Each row of a before or after table is a point. The points were changed in one or more steps. Then noise was added and the rows were shuffled. The steps act on columns, c1 being the first. Write out the steps. A step turns or swaps two columns, mirrors them in a line or flattens them onto one, adds a multiple of one to another, or multiplies or shifts one. Angles are multiples of 10 degrees, from the lower column toward the higher: turns from -170 to 170, lines from 10 to 170 but not 90. Use the fewest steps. Two steps may share a column if one is a turn and the other turns, adds or multiplies; they go together, in the order done. Otherwise the lowest column goes first.

Before:
[[-24 104]
 [-20 -30]
 [-25 -60]
 [ -5 -39]
 [ -1  -8]
 [-18 -53]
 [  9 -25]
 [-11 -41]
 [  3 -38]
 [ -3  -7]]
After:
[[  28   50]
 [   4    7]
 [  -4   27]
 [  23   26]
 [   6 -107]
 [  11   38]
 [  19   39]
 [   5   38]
 [   5    8]
 [  34   55]]
Steps: turn c1 and c2 by 170 degrees

Before:
[[-33   2  37 -34]
 [ 43  13 -38  -7]
 [-29 -20  17 -46]
 [ 26 -26 -22  50]
 [-22  -2  25 -18]
 [-35   3 -41 -25]
 [-11 -28  49 -23]
 [ 49   2  39  75]]
After, 8 rows:
[[-18 -37  15 -51]
 [-35  -4  13 -28]
 [-53   1  26 -43]
 [-46 -27  42 -24]
 [ 41 -33 -45  31]
 [ 78   3 -80 -25]
 [-56   4  31  36]
 [ 69  17  14  37]]
Steps: multiply c1 by 1.6; multiply c2 by 1.3; mirror c3 and c4 in the line at 130 degrees

Before:
[[-78  -9 -16 -15  31 -28]
 [ -1 -31   5 -18  -7 -39]
 [-38 -32   9  95  17 -18]
 [ 16 -36  -5 -11  26  -7]
 [ 16 -10 -19  -2 -11  16]
 [-10 -12 -22 -20 -23 -16]
 [-24 -37  14 -24 -15  31]
 [-32  33 -10   2  26   6]
 [ 14  17 -10  -9   3  11]
 [-74 -19  57  11 -15  63]
 [ 20 -26  13 -22 -17 -30]
 [ 28 -18 -14  -4  -1 -41]]
After, 12 rows:
[[ 21  43 -14  -4  19 -56]
 [  4  35  13 -23  26 -18]
 [  5  51 -20  -2  19  -3]
 [-40  51 -16 -14 -74 -43]
 [ -8  93 -10   2 -40  -3]
 [-18  28   9  95 -38  -9]
 [ 13  76  -9 -10   7   0]
 [ -6  29   5 -19   4 -34]
 [-29  23  14 -23  -4  44]
 [ 29  24  -5 -11 -10 -12]
 [-22  48 -22 -20  12 -38]
 [-66  42  57  12 -38 119]]
Steps: mirror c1 and c5 in the line at 20 degrees; shift c2 by 60; add 1 times c3 to c6

Before, 12 rows:
[[ 12   1 -28  -1   2 -22   9 -19]
 [-14  36  25 -16  40   0   1  -5]
 [-15 -11 -11  -1  -2  33   0  -3]
 [ 20   4 -18   7  18  -1  -3  -3]
 [ 24   2 -17  -6  -2 -12   9  -7]
 [ -7  40  23   0  16  -2 -10 -16]
 [-11  19   9  -7  38 -17   8 -13]
 [ -4  12  19  -2  24 -13 -19 -16]
 [ -1   3 -16 -16  -1  -8  -5  14]
 [  9 -10  -9  12 -11  -4  13  10]
 [  3  12  22 -12  21   6  -4 -14]
 [-24 -10  18 -24  12  40   6  -5]]
After, 12 rows:
[[-13  -6 -83   1   2 -66 -11  17]
 [-22  -9 -52  -4  -5 -36 -12   6]
 [-18 -11 -56   6  20   0   4   4]
 [  9  14 -31  -2  -2 101   2   4]
 [ 10 -11  56   9  20 -38  15  21]
 [  0   1 -48   0  -7 -23   9 -13]
 [ 20 -37  69   5  16  -4   6  18]
 [ 21  17  53   2   2 120  -5   4]
 [ 25 -28  76  11  29   0  -1   6]
 [ 18 -15  25  11  33 -52 -10  12]
 [ -1 -13  65   3  17  18   2  15]
 [-10   4 -29  -3  -5 -14 -14 -14]]
Steps: turn c1 and c2 by -160 degrees; multiply c3 by 3; flatten c4 and c5 onto the line at 70 degrees; multiply c6 by 3; turn c7 and c8 by -170 degrees

Before, 11 rows:
[[  51   31   22   13   -1  -19   40   10  -21]
 [  -5 -121   26  -49  109   -3   39  -34   67]
 [  -1   30  -29   36   14  -26   34  -25   37]
 [  30  -11  -41   43   35    4  -20   -7  -19]
 [  42    4   17   20   25   -8   22    8   72]
 [   8  -13  -16   23    3  -47  -29   -3    1]
 [  26   23   34  -20   -2  -19   11  -76   -9]
 [   0   29   -6  -75   81  -21  -37  -48  -15]
 [   3   11  -27   34   -4  -52   37   11   11]
 [ 120   12  -36   -3   -8  -19   19    4   -2]
 [ -11   -3    1  -91   -3   20   27   -2   12]]
After, 11 rows:
[[  11    4   -6   52   10  -37   38   -5   19]
 [  17  -24  -21   22    8   -2   21   24   57]
 [  -7    4   -3  -93   -2  -12   28   -5   10]
 [  25   15    4  -64  -48  -45  -37   81  -13]
 [-107  -58  -19  -45  -34  -19   38  109   52]
 [  53  -67   -3    4    5  -19   18   -7   11]
 [  46  -15   10   20    9  -14   40    0  -26]
 [  -8  -12   -2   38   -3  -36  -30    2    6]
 [  26   16  -15   42  -26  -12   35   14   43]
 [   1  -24    1   40   -6   19  -20   36   -3]
 [  27   -5    7  -13  -76  -25   10   -3  -18]]
Steps: multiply c1 by 0.7; turn c1 and c2 by -60 degrees; flatten c3 and c9 onto the line at 110 degrees; turn c4 and c6 by 20 degrees; swap c5 and c8

Before (11 x 12):
[[ 10 -66  -3   8  -7 -19   8  -6   0  28  19  38]
 [-26  11  28 -17  -6  -9  23 -16 -28 -27 -17  28]
 [ 24  -7   3   2  -7  11  20  -9   5 -13  -6  -4]
 [ 23   0  -7 -15  57 -25 -49  18  11  24  21   0]
 [ 26  26   0   3  52 -15  13  12   6 -16 -38   7]
 [-11 -51  17 -14 -12 -20   2  12  13 -23 -32  -4]
 [ 10  -8  -7   0  -9   3 -42   5   6 -27   4  25]
 [  8  23  11  56  49  45 -35  -3 -17 -18  18   7]
 [-40  31  12 -15  15  17   9  21  12  56  -6  65]
 [ 20  21  28   3   3 -25  15  11   7 -25   1  16]
 [  4  37  51   7  12 -15  10 -41 -11   8 -10  40]]
After:
[[ 19  21  25   4 -11  12  22 -25   5  28 -24   2]
 [  6  38  -9   7   2 -41  34 -15 -11  51 -64  24]
 [  0 -50  23 -15 -14  12  -1 -20  13  16  42  -5]
 [-19  12  27 -17 -28 -16  37  -9 -28  28 -40   6]
 [  9  -8  27   1  32   5 -16   3   7  -7  19  46]
 [ 14   0 -24 -14 106  17 -39 -25  12  -7  27  32]
 [  3 -66 -29   8 -16  -7  31 -18   0  -2 121  23]
 [-35  31 -56 -16   5  20  49  17  11  12 -66  44]
 [  2  22  17  56  84  -3 -22  45 -18  12 -14  27]
 [ 24  -7  14   2 -27  -9  12  10   5   3  13 -17]
 [ 37  27  16   3  40  12  14 -15   6   0 -66  -4]]
Steps: turn c1 and c11 by 20 degrees; add -1.5 times c2 to c11; turn c3 and c10 by 90 degrees; add -1 times c7 to c5; turn c7 and c12 by -40 degrees; swap c6 and c8

Before (12 x 14):
[[-25  58  36  33  35 -42 -78 -27  12   4  45  42 -19 -51]
 [ 18  -4  19 -11  39 104 -21 -22  41  -8 -12  59  28  54]
 [ 33   8   5  -2 -24  94   0 -13  35  34 -32 -20  15  23]
 [ 28   3 -26  12  38  84   4 -63  37  16 -54  38  46   4]
 [ 55 -16  -1  38  -3 -12 -25 -17 -32 -30  -4 -24 -35  33]
 [  8 -47  29  22 -14 -21  36 -26  19 -13  20 -31 -21  40]
 [-17  -3   8  -2  54 114   4 -25   5  42 -46  45 -10  16]
 [ 49 -26  50 -17 -33 -40  -2 -25   9 -12 -57 -29 -18  32]
 [ 44  16  15  50   3 -52  22  20   2  -9 -28  -6   1  81]
 [  8  62  87  38  51 -35 -28 -26 -25 -31  45   9   4 -56]
 [ 13  -7  26  45 -39 -46  -5 -35 -45 -17 -23 -33  18  95]
 [-13  10  29  54 -10 -18 -10  -7   8 -62 -29 -23 -19  31]]
After:
[[-24  10  29  53 -28 -18   9  -3  11 -95 -13 -22  18  30]
 [-24  -4   8  -2   6 116  -8   2   5  12 -73  43   6  17]
 [ 36 -23  48 -14 -66 -37   1 -17   7 -46 -23 -30  17  38]
 [  0 -49  27  18   1 -19 -42 -33  16 -44  14 -36  15  43]
 [ 35  14  16  50 -21 -51 -21  29  -1 -39 -17  -7  -4  77]
 [-40  58  38  36  53 -43  71 -22  15 -25   2  44  33 -52]
 [ 16   2  19 -14  22 101  27  -7  42 -39 -39  58 -26  51]
 [ 36   5   6   1 -40  93   1  -8  35   4  -9 -16 -15  22]
 [ 52 -12  -2  37  -7 -13  23 -16 -35 -62  -6 -26  41  32]
 [  6  -3  27  49 -45 -47   7 -32 -48 -50  -2 -35 -18  96]
 [-20  65  89  36  68 -34  32 -23 -27 -62  -6  11   1 -55]
 [ 36  -1 -26  10  -1  88   6 -35  35 -17 -84  42 -42   6]]
Steps: add -0.3 times c3 to c1; turn c5 and c11 by -40 degrees; turn c8 and c11 by 20 degrees; turn c7 and c13 by -170 degrees; shift c10 by -30

Before (13 x 18):
[[-21   1  12  28 -11  -2 -35 -15 -12 -15   6   5 -14   4  69 -66   5  14]
 [ 16   2  -4 -63  11 -20 -24 -15   0  61  16  -3  -6   6  -9 -20  -5 -15]
 [-14  23  18  27  16  11 -35   0  -6 -13  15  -2  -2   8 -10 -10  10 -19]
 [ 14   1   1  -5  14 -49  -1 -19  28 -11  -2  13   0   3 -14 -26   9  -9]
 [ 24  21 -80  38   9   8 -18  -4  -8  11   2 -35  -9   0  11 -30 -41  -4]
 [ 31  24  15  39  17   6  -5  14  -5  23  16  15  -7   8  -3 -10  -4  -2]
 [  4  18  14  33  16  -4 -13 -18   1 -14  16   4 -22   0 -10  -6 -33  21]
 [ 29 -78  11 -37   6   4 -24  -9 -10 -21  13  -8  -1 -46  -2 -11  -3 -11]
 [ 22 -13   0  -1   4  13  -7  16  -8   3  11 -52 -10   1 -14 -37 -45 -14]
 [ 11  13   1   3   5  12 -24 -11  44  13  -2  13  -4   4  -5 -15   8  -6]
 [ 24  -3   3 -25  14  11 -17  13 -10  10   7 -33 -32 -62 121 -25   8 -15]
 [ -9 -44 -14  23 -29 -56 -26 -12  38 -14  10  11  -2 -23  12 -11  -3  -7]
 [ 14  26 -21  15  16 -20 -11  23  14 -15   7   6 -53  -4  -6 -24   6  23]]
After, 13 rows:
[[ -18   22   18   24   38   10   -6    2   -7   15   16   -3   -3   10
     9  -13    1  -18]
 [  24   -3    3  -24   22   11    5    8   -9   -2 -103  -33  -33  -61
    66  -23  -14  -14]
 [  17    1   -6  -63   28  -21   -2    0   -1  -53   16   -1   -4    7
    10  -20  -33  -15]
 [ -21    2   10   29   27   -1  -27    0  -12   13  -55    4   -7    3
    40  -66    5   14]
 [  25   23  -82   39   20    8    0    1   -6  -35   -9  -37   -9   -2
     7  -27   23   -4]
 [ -10  -44  -14   24    9  -56  -37    0   39    8   -6   13   -3  -24
    16   -8   12   -7]
 [  23  -13    1   -3    8   13    1    3  -10  -31   19  -50  -13    1
     4  -39   32  -17]
 [   3   20   14   33   20   -4    7    4    1  -11   16    3  -17   -3
     8  -10   33   20]
 [  15    3    0   -5   10  -48   11   -1   27   17   12   17    5    4
    -7  -29   -1   -8]
 [  10   11   -1    6   23   13   -5    1   45   -3    4   11   -3    4
    -3  -15  -12   -5]
 [  31   24   16   38   11    6   10    2   -7  -21   12   16   -9   11
    12  -12  -13    0]
 [  15   26  -20   16   17  -23    7    9   14   17   11    8  -53   -4
     2  -24    6   22]
 [  29  -80   11  -36   25    7   -6   -1  -11   14    8   -9    0  -46
     9  -13   15  -11]]
Steps: turn c5 and c7 by 60 degrees; flatten c8 and c13 onto the line at 100 degrees; turn c10 and c17 by -140 degrees; turn c11 and c15 by 60 degrees

Before (8 x 24):
[[-47  47  -1 -60  38 -13 -15  30  10  18 -25  29   2 -22   3 -14 -36  14
   56   8  11 -47  16  12]
 [ 29 -52  -9 -64 -55  -9 -22 -36  42   0 -76  -2   7  -6 -13  -3  -5 -11
  -49 -62  -5  -5 -48 -40]
 [ 11  74 -23 -71   0   8  20 -13  15   3 -55  26  61 -24 -14 -21   7  17
    2 -20 -24 -70  27 -33]
 [-11  23 -39 -52  57 -12  -5   3   3  55 -14  22   8 -50  -4  13  36  57
    4   3  13 -51  14  11]
 [ -9  -1 -57  16  24 -22  16  19  -5  47 -21  16 -42 -32  28   6  22  69
   48 -12   5 -59   5   0]
 [ 70 -32 -19 -18 -50  32 -95  18  64  20 -19 -68 -54  39 -58 -22  12 -28
  -26 -72 -25  11   2 -56]
 [-45 -60 -49  46  30 -31 -39  89 -16  10 -12 -38  29  12  15  30 -58 -30
   24  12  22  35 -67  40]
 [-47  -5 -61   0  71 -11   7  46 -44  38  -7 -38 -39  -4  16   1 -10  14
   34  18  27 -36 -52  15]]
After, 8 rows:
[[ 12  78 -25 -70  -1   8  40 -34  14   2  46  27  63 -24  -4 -22 -15  17
    2 -28 -23  28 -71 -32]
 [-47  32 -63   0  71 -11   9  46 -43  39   3 -38 -38  -3   7   4  17  12
   33   7  28 -54 -36  17]
 [ 28 -52  -8 -63 -55  -9   2 -36  43   1  78  -3   8  -8   8  -6 -13 -11
  -49 -69  -5 -50  -8 -40]
 [-50  64  -1 -61  39 -15  -8  15   9  17  29  28   0 -23  39 -15   9  13
   54  -4  14  12 -47  10]
 [-45 -51 -46  43  30 -32 -34 122 -16  11  26 -37  27  11  54  29  23 -30
   26   3  22 -66  36  41]
 [-11  77 -40 -51  58 -13   3  17   4  54  12  21   8 -46 -32  10 -13  57
    4  -7  12  17 -51  10]
 [ -9  46 -57  16  25 -21  19  25  -5  48  12  15 -42 -32 -24   8  25  70
   48 -19   4   7 -59  -1]
 [ 68 -15 -18 -20 -48  32 -81  -2  66  21  53 -67 -54  40   0 -23 -59 -28
  -28 -79 -26   1  12 -55]]
Steps: add 1 times c10 to c2; mirror c7 and c11 in the line at 170 degrees; add 1 times c16 to c8; turn c15 and c17 by 100 degrees; shift c20 by -10; swap c22 and c23

Before (14 x 32):
[[  0  17  14  -5 -10  40   5 -13 -29  51   7   9   1  25 -10 -10  18  -1
   -2  16 -20  10  29   6  -1  -2  56   6  -3 -11   8  47]
 [ 10   0  11  29 -11 -16 -33  13  61 -19   5  -3   2  33 -44 -41 -41  25
   -5  -2  28  35 -13  44 -22 -18   2  20  -7  -9  28   0]
 [  3  26   6 -27  17  19   9 -11   2  23  28 -41   3  30   6  30  25 -21
  -14 -12  17 -17  16   4  22  11  27  12  20  -6   1   0]
 [ 22   9  11  -3  10  39 -13 -53 -20  41  29   0  11 -14  -1  20 -10  14
   -7   8  -7  -2   5  28  18   6  15   5  -2  -9  -5   2]
 [ 17  -4 -19 -18  19 -22 -50  -2  38  27  -3  32 -11  -3  68  -8  -6  17
   26  37 -23   9  34 -11 -11 -11  26  15  21 -14 -44   2]
 [-18   2  15 -16 -12  27 -19 -13 -16  39  19  -3  12  46 -14   3  -3 -14
  -13   7   4 -30  36  10  13  22  10 -13  19 -43  -2   5]
 [ 23  10  -2  -3  12 -22 -49  -2  19 -12 -12  50   4 -35  44 -41  27 -14
   12  68 -12  13   0 -21 -34 -12  17  12   3 -19 -59  -9]
 [ 14   8  11 -26   3   4 -18 -18 -18  33  21 -14  21  35 -37  22   8   2
    3  11  15   9  25  -6  -4  10  40 -40   8  -2 -10  31]
 [ 22   1   4  35  13  -8 -30  -7  13 -29 -37  36 -20  -7  73 -17 -13  27
   -2  36 -15  19  29  11 -26 -23  -7  -7 -14 -14 -33  -1]
 [ 33  11 -22   5   1 -22 -25 -35  29   7 -18   5   0   8  40 -48   9  15
   -1  39 -23  -7  16 -20 -11 -24  17   1 -23 -17 -19 -21]
 [ 25 -18  -8 -12 -44 -35 -25  15  -7  -3  14 -19 -19   8 -16 -28 -49  17
  -43  -4  16  25  16  34 -31 -14  26  27   9  10   5  23]
 [ 30  33  -3  19 -35 -17  -8   3  13  -6  -4  20   0 -18  47 -21 -24  16
   16  50 -46  15   4  -6 -28  -8   8  -6   1  -6  -7  -5]
 [  2  24   1  -2  -3  23  12 -45  -7  33   4 -10  49  12  16   7   7   7
   -9   0  13 -10  28  -1  22  46  31   7  12 -19  -4  31]
 [ 41 -14  47 -15 -37 -46 -27 -10  55 -10  -9   1  -3  24 -37  -9 -27  15
  -39 -32   3  39  -9  74 -24 -11  18  25   5   4   9 -13]]
After (14 x 32):
[[  21    9    0   -3   13  -23  -51  -32   18  -11  -11   51    5  -36
    44  -41   28  -11    7   68  -12   50    2  -22  -12   -7  -21    8
     2  -19  -57  -10]
 [  39   26   48  -14  -38  -45  -30  -26   56  -10   -9   -3   -3   26
   -37   -8  -26   16  -26  -34    4  122   -9   72    5    4    0   28
     5    3   12  -14]
 [  31  -16   -3   18  -36  -15  -10  -26   13   -6   -3   20   -2  -20
    51  -23  -24   17    7   51  -44   52    3   -7  -16   -3  -33   -5
     2   -4   -6   -5]
 [   1    4    7  -27   19   17   10   19    2   23   31  -43    4   30
     6   30   26  -20   -8  -11   19  -59   15    4   17    4  -35   12
    23   -8    2    0]
 [   3    8    2   -2    0   24   10    5   -4   35    5   -9   49   13
    20    8    9    7   -8   -1   13  -77   27   -2   48   39  -40    5
    14  -19   -4   33]
 [   8    3    8   28   -9  -14  -34  -17   60  -17    5   -5    0   32
   -43  -42  -42   24   -3   -1   30  117  -13   45  -20   -3   -3   20
    -6   -9   29   -3]
 [  12   27   13  -27    3    1  -22  -10  -16   32   18  -13   21   35
   -38   21   10    4    3   12   16   15   26   -8   16   12  -28  -39
     7   -3  -10   31]
 [   0   33   13   -6  -11   39    4   -7  -30   51    9   11    1   23
    -9  -12   21    0   -2   14  -23   31   31    6   10    2  -52    4
    -1  -12   10   44]
 [  17   23  -19  -19   17  -22  -50  -13   40   29   -4   32  -12   -3
    67   -7   -9   16   16   37  -23   35   35   -9    0   -6  -12   14
    23  -15  -45    4]
 [  23   -8    7   37   14   -7  -30  -27   13  -30  -37   34  -20   -4
    74  -18  -12   27    0   38  -14   78   30    9   -3  -16    2   -4
   -15  -13  -35   -1]
 [  24    5   14   -2   11   40  -13    2  -19   39   30    5    9  -16
    -2   21   -8   12   -4   10   -7   -8    5   30   57    5  -19    3
    -2  -10   -6   -1]
 [ -19    9   12  -17  -11   30  -21    7  -15   41   16   -4   10   45
   -13    3   -5  -12   -8    7    4 -107   36   13   15   10   -7  -15
    19  -45   -5    6]
 [  34    6  -22    5   -1  -26  -29  -21   28    8  -16    5   -1    9
    44  -49   12   14    1   40  -24    6   16  -20   30  -24  -21    1
   -21  -17  -17  -20]
 [  22   33   -9  -13  -44  -35  -26  -27   -2    1   16  -19  -21    8
   -17  -27  -52   15  -30   -6   18   86   17   36  -26   -1   -3   27
    11   10    5   23]]
Steps: turn c2 and c27 by -130 degrees; turn c8 and c25 by -70 degrees; multiply c19 by 0.7; turn c22 and c26 by 20 degrees; multiply c22 by 3
